Every row gives one point. To make a cloud, some directions were put in groups of two or more. Within a group, all points are equally far from the middle, so they leave a hole (a ring in 2 directions, a hollow ball in 3). The other directions are filled evenly. Then the cloud was stretched, turned, moved and blurred a little. How many holes are there, and how many directions does each take, smallest first?

Cloud (20 x 3):
[[ 0.14  0.23 -0.33]
 [ 0.49  0.37  0.50]
 [-0.35 -0.14 -0.02]
 [-0.34  0.60 -0.07]
 [ 0.22 -0.15  0.23]
 [-0.35  0.33  0.24]
 [ 0.00  0.43  0.17]
 [ 0.26 -0.20 -0.27]
 [ 0.08  0.00  0.58]
 [ 0.43  0.40 -0.41]
 [ 0.38  0.08 -0.32]
 [-0.49 -0.09  0.07]
 [-0.47 -0.11  0.36]
 [-0.27 -0.04  0.68]
 [ 0.13  0.24  0.41]
 [-0.61 -0.13 -0.28]
 [ 0.09 -0.28  0.60]
 [ 0.39 -0.06 -0.30]
 [ 0.04 -0.43  0.40]
 [ 0.19 -0.05  0.44]]
Holes: 0

Cloud:
[[ 0.31  0.05  0.69  0.07]
 [-0.08  0.05 -0.40  0.19]
 [ 0.39  0.16  0.67 -0.01]
 [ 0.45  0.35 -0.24  0.20]
 [ 0.40 -0.37 -0.07  0.09]
 [-0.05  0.06  0.12 -0.51]
 [ 0.40  0.38 -0.25 -0.15]
 [ 0.33  0.45  0.16 -0.21]
 [ 0.19 -0.13  0.18  0.47]
 [ 0.00 -0.39  0.43  0.82]
 [ 0.49 -0.44  0.55 -0.12]
 [-0.17 -0.03  0.07 -0.12]
 [-0.52 -0.27 -0.13  0.27]
 [ 0.50 -0.19 -0.10 -0.43]
 [-0.42 -0.37 -0.24 -0.11]
 [ 0.67 -0.05 -0.07 -0.20]
 [-0.70  0.36  0.04  0.24]
 [ 0.05 -0.13  0.29  0.71]
 [-0.14  0.25 -0.27  0.19]
 [-0.40  0.08 -0.05  0.46]
 [-0.49 -0.11 -0.09  0.12]
 [-0.37  0.05  0.39 -0.23]
 [ 0.01  0.20 -0.46 -0.62]
 [-0.49 -0.06  0.39 -0.52]
 [-0.54  0.33  0.05 -0.08]
 [ 0.53 -0.12  0.13 -0.09]
 [ 0.15 -0.30 -0.23 -0.56]
 [ 0.21  0.29 -0.05 -0.41]
 [ 0.08 -0.05 -0.14 -0.56]
 [-0.07 -0.35 -0.27  0.26]]
Holes: 0

Cloud, 31 rows:
[[ 0.82  0.18  0.34  0.16]
 [-0.11  0.17  0.42  0.42]
 [-0.18 -0.24  0.02 -0.48]
 [ 0.37  0.40  0.35  0.24]
 [-0.32 -0.40  0.65 -0.12]
 [ 0.03  0.12  0.17 -0.56]
 [ 0.02  0.19  0.05 -0.42]
 [ 0.32 -0.70 -0.10 -0.37]
 [-0.07 -0.31 -0.39 -0.53]
 [-0.15 -0.18 -0.44  0.38]
 [-0.20  0.24 -0.18  0.45]
 [ 0.12 -0.33  0.47 -0.06]
 [ 0.46 -0.13  0.10  0.43]
 [-0.23 -0.19 -0.27  0.45]
 [ 0.60 -0.51  0.33  0.38]
 [ 0.48 -0.21 -0.07 -0.56]
 [ 0.18 -0.06 -0.36 -0.26]
 [ 0.37 -0.43 -0.06  0.10]
 [ 0.11 -0.34 -0.23 -0.18]
 [-0.35 -0.34  0.39  0.07]
 [-0.30 -0.61 -0.32 -0.35]
 [-0.08 -0.35 -0.30  0.40]
 [ 0.26 -0.30 -0.20 -0.01]
 [ 0.45 -0.12 -0.40 -0.08]
 [ 0.05 -0.37 -0.33  0.12]
 [-0.15  0.13 -0.02  0.27]
 [ 0.88  0.28 -0.01  0.21]
 [-0.05  0.20  0.37 -0.49]
 [ 0.26  0.12  0.46 -0.29]
 [ 0.12  0.41 -0.51  0.17]
 [-0.06 -0.07  0.35 -0.15]]
Holes: 0

Cloud:
[[ 0.16 -0.17 -0.61 -0.22  0.00  0.43]
 [-0.37 -0.33  0.42 -0.08 -0.43 -0.14]
 [ 0.39 -0.24  0.16  0.43  0.04 -0.60]
 [-0.22 -0.34 -0.24  0.50  0.09 -0.02]
 [ 0.77 -0.12  0.24 -0.02 -0.35 -0.18]
 [ 0.09  0.27 -0.01  0.52  0.48 -0.08]
 [-0.22  0.02  0.43  0.46 -0.07  0.17]
 [-0.33 -0.15 -0.25  0.39 -0.35 -0.47]
 [ 0.00 -0.39 -0.39  0.13  0.43 -0.06]
 [-0.02  0.10  0.30  0.00 -0.42  0.40]
 [ 0.20 -0.02  0.59  0.26  0.35 -0.11]
 [ 0.17  0.52 -0.15  0.32 -0.29 -0.44]
 [ 0.26 -0.53  0.07  0.45 -0.18  0.30]
 [ 0.03 -0.10  0.03 -0.39  0.15 -0.60]
 [-0.04  0.04 -0.10 -0.25  0.53 -0.19]
 [-0.14 -0.44  0.34  0.36 -0.53 -0.22]
 [ 0.22 -0.35 -0.55 -0.27  0.09  0.38]
 [ 0.08 -0.24 -0.43 -0.40 -0.24  0.44]
 [-0.31 -0.15  0.46 -0.07 -0.50 -0.29]
 [-0.01 -0.25  0.47 -0.16 -0.35 -0.56]
 [ 0.01 -0.11 -0.59 -0.37 -0.52  0.13]
 [ 0.17 -0.35  0.00 -0.41  0.12 -0.55]
 [ 0.03 -0.42 -0.51  0.32 -0.25  0.12]
 [ 0.52  0.16  0.00 -0.50  0.16  0.05]
 [ 0.19  0.38  0.35  0.35 -0.15 -0.51]
 [ 0.42 -0.56  0.38  0.33  0.21  0.07]
 [ 0.71  0.12  0.19  0.12 -0.37 -0.20]
 [-0.08  0.07 -0.02  0.56  0.42 -0.03]
 [-0.40 -0.24 -0.09 -0.34 -0.37 -0.43]
 [ 0.18 -0.43  0.24  0.30 -0.59 -0.41]
 [ 0.72 -0.01  0.26 -0.07 -0.39 -0.16]
 [ 0.57 -0.28 -0.18  0.35  0.02 -0.50]
 [ 0.25  0.46 -0.40 -0.29  0.10 -0.36]
 [ 0.33  0.13  0.02 -0.40  0.27  0.33]
 [ 0.59  0.29  0.40 -0.05 -0.06 -0.11]
 [-0.50 -0.27  0.00 -0.30 -0.33 -0.18]
 [ 0.01  0.07 -0.15  0.33 -0.05 -0.76]
 [-0.27  0.13 -0.09 -0.30  0.10  0.32]
 [ 0.48 -0.34 -0.43 -0.40  0.00 -0.41]
 [ 0.30 -0.41 -0.58  0.02  0.26  0.20]
 [ 0.59 -0.35 -0.22 -0.47  0.23  0.11]
 [-0.06 -0.46 -0.43  0.08  0.33  0.02]
 [ 0.06 -0.09 -0.69  0.03 -0.46  0.13]
 [ 0.22 -0.28  0.48 -0.18  0.29 -0.31]
 [ 0.44  0.38 -0.50 -0.22  0.21 -0.19]
 [-0.38  0.32 -0.40  0.01 -0.30 -0.46]]
Holes: 3 (2, 2, 2)

Cloud:
[[ 0.39 -0.45  0.18  0.47 -0.08  0.00 -0.26  0.39]
 [ 0.41  0.08 -0.17  0.10 -0.35 -0.19 -0.07 -0.14]
 [ 0.18 -0.39 -0.07  0.39 -0.50 -0.56  0.32 -0.15]
 [ 0.11  0.02  0.22  0.21 -0.01  0.07 -0.20 -0.38]
 [ 0.00  0.63  0.37 -0.20 -0.19 -0.02  0.35  0.25]
 [ 0.59 -0.19 -0.07 -0.36 -0.09  0.21 -0.28  0.21]
 [ 0.19  0.37  0.08  0.23  0.26 -0.07  0.22  0.39]
 [ 0.32  0.71 -0.22 -0.09 -0.35  0.21  0.08 -0.18]
 [-0.38  0.13  0.10 -0.19  0.01  0.57  0.55  0.56]
 [ 0.39 -0.13 -0.41 -0.39  0.06 -0.06 -0.21  0.32]
 [-0.29 -0.14 -0.04  0.27 -0.55  0.49  0.37  0.48]
 [ 0.06  0.18  0.11  0.53  0.40  0.09  0.03  0.62]
 [ 0.10 -0.08  0.29  0.19  0.02 -0.27 -0.14 -0.10]
 [ 0.26 -0.15  0.38  0.03 -0.58  0.32  0.79  0.38]
 [-0.18 -0.23 -0.44 -0.21 -0.11 -0.04  0.33  0.59]
 [ 0.39 -0.25  0.33  0.19 -0.12 -0.21  0.02  0.22]
 [ 0.13  0.05  0.32 -0.35 -0.30 -0.19  0.58  0.15]
 [ 0.11 -0.04 -0.18 -0.42 -0.04 -0.19  0.42 -0.10]
 [ 0.64 -0.03 -0.44  0.66 -0.26  0.10 -0.02 -0.25]
 [ 0.22  0.11  0.33 -0.05 -0.54 -0.07 -0.09  0.47]
 [ 0.39  0.05  0.43  0.58 -0.24  0.00 -0.16  0.41]
 [-0.31  0.24  0.24  0.28  0.18  0.07  0.18  0.44]
 [ 0.30  0.14 -0.48 -0.23  0.06  0.07  0.45 -0.12]
 [ 0.15  0.08 -0.33  0.02 -0.08  0.46 -0.37 -0.07]
 [ 0.15 -0.02 -0.64  0.22 -0.20  0.06  0.25  0.35]
 [ 0.08  0.31  0.54  0.06  0.22 -0.29 -0.12  0.51]
 [ 0.57  0.57 -0.17  0.67  0.05 -0.34  0.57 -0.14]
 [-0.06  0.01 -0.47  0.51  0.28  0.08  0.13 -0.21]
 [ 0.41  0.70 -0.21  0.09 -0.57 -0.16 -0.07  0.87]
 [ 0.70  0.30  0.06  0.01 -0.27  0.09 -0.17 -0.19]
 [ 0.09  0.15 -0.48  0.53 -0.61  0.32 -0.16 -0.04]
 [ 0.32 -0.09 -0.49 -0.08  0.18  0.22 -0.10 -0.01]
 [ 0.06  0.11 -0.63 -0.30  0.20  0.34  0.24  0.23]
 [ 0.62  0.18 -0.06  0.09  0.28  0.25  0.15  0.16]
 [ 0.09 -0.11 -0.02  0.01  0.31 -0.21  0.62  0.66]
 [ 0.15 -0.07 -0.25  0.10 -0.24 -0.19  0.28 -0.04]
 [-0.11 -0.42 -0.55  0.09  0.24  0.13 -0.17  0.10]
 [ 0.37  0.54 -0.14  0.31 -0.16  0.62 -0.18 -0.24]
 [ 0.19  0.34  0.17  0.54  0.02  0.06  0.75  0.28]
 [ 0.62  0.57  0.01  0.19 -0.33  0.17  0.18  0.70]
 [ 0.13  0.42 -0.49  0.04  0.06 -0.29  0.42 -0.12]
 [ 0.40  0.37 -0.45  0.01 -0.41 -0.03  0.13  0.51]
 [ 0.89 -0.09 -0.22  0.47  0.04  0.00 -0.02 -0.31]
 [ 0.61  0.72 -0.35  0.13 -0.32 -0.16  0.54  0.18]
 [-0.10 -0.29  0.20  0.20  0.26 -0.47  0.42  0.42]
 [-0.46  0.44 -0.01  0.22  0.04  0.08  0.37  0.07]
 [ 0.16 -0.39 -0.09  0.31 -0.43  0.17  0.68 -0.10]
 [-0.01 -0.08  0.01 -0.39 -0.31 -0.37  0.14  0.27]
 [ 0.41 -0.11  0.25 -0.02 -0.67  0.38 -0.14 -0.09]
 [ 0.19 -0.03  0.29  0.13 -0.14  0.02  0.70  0.36]
 [ 0.07  0.06 -0.07  0.44 -0.57 -0.51  0.12  0.61]
 [ 0.60 -0.02 -0.36  0.33 -0.07 -0.20  0.68  0.66]
 [ 0.32 -0.10  0.14 -0.19 -0.08 -0.03 -0.42  0.22]
 [ 0.72 -0.12 -0.43 -0.11 -0.50  0.37 -0.29 -0.34]
 [ 0.33  0.02 -0.28  0.14  0.13  0.12  0.06  0.19]
 [ 0.38 -0.09 -0.36  0.47 -0.37  0.02  0.28  0.43]
 [ 0.11  0.10 -0.38 -0.41  0.13 -0.25 -0.24  0.62]
 [ 0.22  0.51 -0.16  0.06 -0.30  0.47  0.23  0.36]
 [ 0.37 -0.23  0.39  0.36 -0.32  0.40 -0.25  0.23]
 [-0.12  0.58  0.40 -0.40 -0.13 -0.09  0.63  0.16]
 [-0.01 -0.31 -0.19  0.47 -0.12  0.27  0.37  0.45]
 [ 0.22  0.24 -0.53  0.57  0.00 -0.38  0.67 -0.02]
 [ 0.53  0.38 -0.08  0.16  0.55 -0.09  0.44  0.47]
 [ 0.76  0.28 -0.09  0.41 -0.45  0.46 -0.08 -0.14]
 [-0.04 -0.24  0.03  0.34 -0.37  0.13 -0.35 -0.49]
 [ 0.30 -0.17 -0.37 -0.07  0.05 -0.32 -0.15  0.38]
 [-0.21 -0.27 -0.11 -0.08 -0.85  0.37 -0.30 -0.03]
 [-0.20  0.62 -0.09 -0.11 -0.04 -0.32  0.62  0.25]
 [-0.24 -0.06 -0.28 -0.30 -0.71 -0.15  0.52  0.55]
 [ 0.13 -0.50 -0.75  0.22 -0.08  0.09  0.27 -0.02]
 [-0.14  0.13 -0.27 -0.11 -0.34 -0.11  0.12 -0.26]
 [ 0.30 -0.19  0.29  0.49 -0.08 -0.25  0.14  0.11]
 [ 0.43 -0.27 -0.43  0.34 -0.53  0.11 -0.06 -0.45]
 [-0.10  0.37 -0.01  0.12  0.17 -0.02  0.21  0.74]
 [ 0.19 -0.48  0.03  0.52 -0.17 -0.04 -0.01  0.45]
 [-0.01 -0.03  0.12  0.09 -0.69  0.22  0.38  0.20]
 [ 0.45  0.05 -0.07  0.24  0.05 -0.60  0.70  0.71]
 [ 0.24  0.37  0.22  0.21  0.36  0.19  0.21  0.77]
 [ 0.02 -0.06 -0.22  0.38  0.34  0.02  0.03  0.27]
 [ 0.30  0.65  0.05  0.04 -0.31 -0.20  0.11  0.31]
 [-0.53  0.32  0.03 -0.27  0.04 -0.23  0.48  0.74]
 [ 0.48  0.31 -0.26 -0.04 -0.31  0.30  0.12  0.77]]
Holes: 0

Cloud (101 x 9):
[[ 0.64  0.12  0.15 -0.39  0.29  0.43 -0.19  0.24 -0.15]
 [ 0.11 -0.06 -0.49  0.29  0.29  0.82 -0.43 -0.19 -0.24]
 [ 0.07 -0.25 -0.04 -0.24  0.67  0.17  0.21 -0.45  0.27]
 [-0.36  0.18 -0.11  0.08 -0.02 -0.22 -0.15 -0.40 -0.45]
 [ 0.80  0.48 -0.03  0.01 -0.21 -0.10  0.03 -0.12 -0.25]
 [ 0.04 -0.15  0.31 -0.70 -0.04  0.38  0.09 -0.03 -0.55]
 [ 0.08  0.09 -0.02  0.50  0.41  0.74 -0.27  0.09 -0.23]
 [ 0.48  0.28  0.17  0.04  0.42  0.26 -0.29 -0.48 -0.22]
 [-0.79 -0.54  0.02 -0.14  0.57  0.46 -0.36 -0.41 -0.07]
 [-0.49  0.30 -0.17 -0.13  0.05  0.19 -0.66  0.55  0.18]
 [ 0.01  0.48  0.39 -0.08  0.23 -0.10  0.00 -0.43 -0.45]
 [ 0.21  0.46  0.36  0.10 -0.07  0.17  0.13 -0.39 -0.55]
 [ 0.09  0.00 -0.22 -0.65 -0.19  0.28  0.11 -0.26 -0.16]
 [-0.84 -0.07 -0.48  0.25  0.68 -0.31 -0.24  0.10  0.11]
 [-0.85 -0.33 -0.16  0.07  0.55  0.64 -0.51 -0.45  0.30]
 [ 0.03 -0.24  0.51  0.18  0.27 -0.43 -0.04 -0.13 -0.03]
 [ 0.10  0.21  0.19 -0.37  0.36  0.22 -0.45 -0.01 -0.62]
 [ 0.08 -0.05 -0.58 -0.21  0.16  0.52 -0.03  0.27 -0.08]
 [ 0.45 -0.10  0.03 -0.29  0.11  0.58  0.54 -0.18 -0.29]
 [-0.68 -0.12  0.03 -0.01  0.42  0.23 -0.64 -0.47  0.00]
 [-0.21  0.16  0.06  0.15 -0.48  0.08 -0.39  0.09  0.39]
 [-0.36 -0.02  0.28  0.32  0.09  0.09  0.34  0.15 -0.08]
 [-0.51  0.21  0.38  0.08 -0.21  0.48 -0.34 -0.10 -0.12]
 [ 0.20 -0.02  0.00 -0.07  0.57  0.31 -0.14  0.37  0.37]
 [ 0.62 -0.02  0.63  0.03  0.19 -0.15 -0.29 -0.22  0.10]
 [ 0.59 -0.17  0.57 -0.05 -0.12 -0.45  0.05 -0.31 -0.38]
 [ 0.50  0.47  0.47  0.32  0.00 -0.54 -0.17  0.23  0.05]
 [ 0.78 -0.19  0.40 -0.18  0.17  0.46 -0.43 -0.36 -0.25]
 [ 0.52  0.23  0.31 -0.09 -0.09  0.64 -0.25 -0.07 -0.62]
 [-0.05  0.45 -0.35  0.46 -0.16  0.36 -0.17 -0.17  0.02]
 [-0.52 -0.66 -0.05 -0.27  0.22  0.45 -0.19 -0.07 -0.16]
 [-0.05 -0.12  0.00 -0.09  0.20  0.73 -0.65 -0.50  0.20]
 [-0.08 -0.62 -0.36 -0.18  0.37  0.41 -0.32 -0.06  0.13]
 [ 0.34 -0.09 -0.15  0.39 -0.12  0.01  0.18  0.10  0.22]
 [ 0.25  0.19  0.31 -0.51  0.03 -0.19  0.42 -0.11 -0.55]
 [-0.17 -0.07  0.29  0.04  0.51  0.05 -0.08 -0.64 -0.50]
 [-0.49  0.24  0.04 -0.33  0.62 -0.13 -0.30  0.21 -0.14]
 [-0.38  0.08 -0.09  0.41  0.47  1.09 -0.41 -0.33  0.33]
 [-0.02  0.03 -0.36  0.37  0.06  0.42  0.13  0.32  0.26]
 [-0.31  0.15  0.25 -0.12  0.18 -0.23 -0.77  0.32  0.13]
 [ 0.05 -0.24  0.00 -0.02 -0.44 -0.05 -0.22 -0.06 -0.54]
 [ 0.40  0.01 -0.28 -0.51  0.01  0.47 -0.47  0.04 -0.13]
 [ 0.60  0.36  0.34  0.07 -0.09  0.44 -0.44  0.40  0.08]
 [ 0.49  0.03 -0.22  0.46 -0.35  0.18 -0.17  0.22  0.06]
 [-0.40 -0.21  0.28 -0.54  0.01  0.28 -0.08  0.25  0.01]
 [-0.24  0.10  0.25  0.30  0.24  0.65  0.37  0.08 -0.02]
 [-0.48 -0.42  0.00  0.16 -0.09  0.08 -0.14  0.39  0.02]
 [ 0.55  0.73 -0.14 -0.01  0.14 -0.15  0.14  0.05 -0.18]
 [ 0.15 -0.38  0.17 -0.03 -0.50 -0.07 -0.41  0.19 -0.34]
 [-0.27 -0.69 -0.28 -0.28  0.21  0.43 -0.27 -0.01  0.10]
 [-0.55 -0.14  0.12  0.08  0.15  0.44 -0.67 -0.11 -0.14]
 [ 0.54  0.06  0.40 -0.48  0.00  0.58  0.20  0.07 -0.26]
 [-0.01  0.13  0.21 -0.03 -0.07 -0.22  0.26  0.72 -0.10]
 [-0.37 -0.24  0.56  0.16 -0.01 -0.34  0.08 -0.22  0.14]
 [-0.16 -0.22  0.25 -0.17  0.33 -0.12 -0.15 -0.72 -0.55]
 [-0.55 -0.36 -0.06  0.10  0.56  0.40 -0.40 -0.32  0.63]
 [-0.09 -0.28  0.21 -0.37  0.20  0.01 -0.18  0.61 -0.12]
 [ 0.34 -0.19 -0.53  0.14  0.36 -0.29  0.11 -0.14 -0.09]
 [ 0.11  0.41  0.15  0.24  0.18 -0.09  0.47  0.48  0.20]
 [-0.08 -0.02 -0.05 -0.50  0.17 -0.38  0.09 -0.10  0.43]
 [-0.19 -0.52  0.05 -0.11  0.18 -0.19 -0.67 -0.19  0.07]
 [-0.51  0.04 -0.16  0.24  0.17 -0.20 -0.28 -0.39  0.24]
 [ 0.39  0.02  0.19 -0.61  0.37  0.36 -0.32 -0.37  0.23]
 [ 0.06  0.34  0.11  0.34 -0.26  0.11 -0.14 -0.18  0.48]
 [-0.10 -0.23  0.27 -0.14  0.00 -0.56 -0.35 -0.31 -0.09]
 [ 0.38 -0.31  0.14  0.12  0.05  0.84  0.04 -0.24 -0.12]
 [ 0.19  0.01  0.24 -0.42 -0.29 -0.70  0.15  0.48 -0.18]
 [-0.12 -0.22 -0.33  0.08  0.37  0.61 -0.59 -0.41  0.00]
 [-0.50 -0.12 -0.23  0.25  0.30  0.52 -0.72 -0.14  0.30]
 [-0.67 -0.08  0.28  0.18  0.48  0.39 -0.54 -0.26 -0.10]
 [ 0.61  0.30 -0.19 -0.12  0.43 -0.39  0.32  0.24 -0.22]
 [-0.43 -0.57 -0.14 -0.03  0.42 -0.08 -0.43  0.24 -0.07]
 [-0.02 -0.03 -0.22 -0.28  0.41  0.05 -0.41  0.42  0.53]
 [-0.16  0.34 -0.21  0.18  0.15 -0.17 -0.39 -0.32  0.22]
 [ 0.52  0.02  0.24  0.45  0.10  0.27 -0.56  0.38  0.18]
 [-0.34  0.27 -0.21  0.16 -0.13 -0.31 -0.25 -0.19 -0.19]
 [ 0.54  0.28  0.50  0.43 -0.43  0.17 -0.12  0.25  0.29]
 [ 0.28  0.62  0.24  0.34  0.33  0.14 -0.59  0.45  0.05]
 [-0.13  0.27 -0.09 -0.26 -0.33 -0.15 -0.15 -0.02 -0.34]
 [ 0.12  0.21  0.37  0.33  0.32  0.26 -0.55  0.15 -0.12]
 [ 0.14  0.30 -0.32 -0.16  0.08  0.39 -0.50  0.45  0.21]
 [ 0.07  0.16 -0.22 -0.38 -0.35  0.30 -0.19 -0.26 -0.25]
 [-0.06 -0.26  0.22 -0.15  0.57  0.21 -0.07  0.33 -0.16]
 [ 0.08  0.58  0.25  0.39  0.19 -0.47 -0.23  0.15 -0.23]
 [-0.74  0.07  0.13 -0.13  0.21  0.41  0.26  0.13 -0.11]
 [-0.45 -0.02  0.18  0.31  0.19 -0.25  0.30  0.09 -0.08]
 [-0.55 -0.28 -0.30 -0.09  0.45 -0.31  0.05 -0.19  0.27]
 [-0.86 -0.35 -0.13 -0.26  0.62  0.34 -0.31  0.00  0.40]
 [-0.96 -0.06 -0.04  0.13  0.18  0.22  0.25 -0.07  0.03]
 [ 0.34 -0.47  0.05 -0.01  0.16  0.48 -0.52 -0.27  0.24]
 [ 0.50 -0.06 -0.39  0.03  0.16  0.50  0.20  0.33 -0.34]
 [-0.68 -0.18 -0.36  0.19  0.62 -0.30 -0.25 -0.06 -0.18]
 [ 0.54  0.31 -0.11 -0.17  0.14 -0.20  0.53  0.25 -0.66]
 [-0.05  0.15  0.13 -0.50  0.23 -0.57 -0.14 -0.06 -0.34]
 [-0.60 -0.42 -0.33 -0.02  0.21  0.76 -0.37 -0.38 -0.25]
 [ 0.27  0.24  0.13  0.50 -0.05  0.36  0.18 -0.16 -0.11]
 [ 0.23 -0.10 -0.24 -0.63  0.15 -0.67 -0.20  0.04  0.01]
 [-0.28 -0.11  0.20 -0.58  0.15  0.16 -0.64 -0.06  0.08]
 [-0.53 -0.20 -0.27 -0.40  0.25 -0.08  0.34 -0.36 -0.04]
 [ 0.25 -0.03  0.24 -0.19  0.68  0.07  0.05  0.15  0.24]
 [ 0.25  0.34  0.19  0.14  0.06 -0.21  0.44  0.60  0.06]]
Holes: 3 (2, 2, 2)
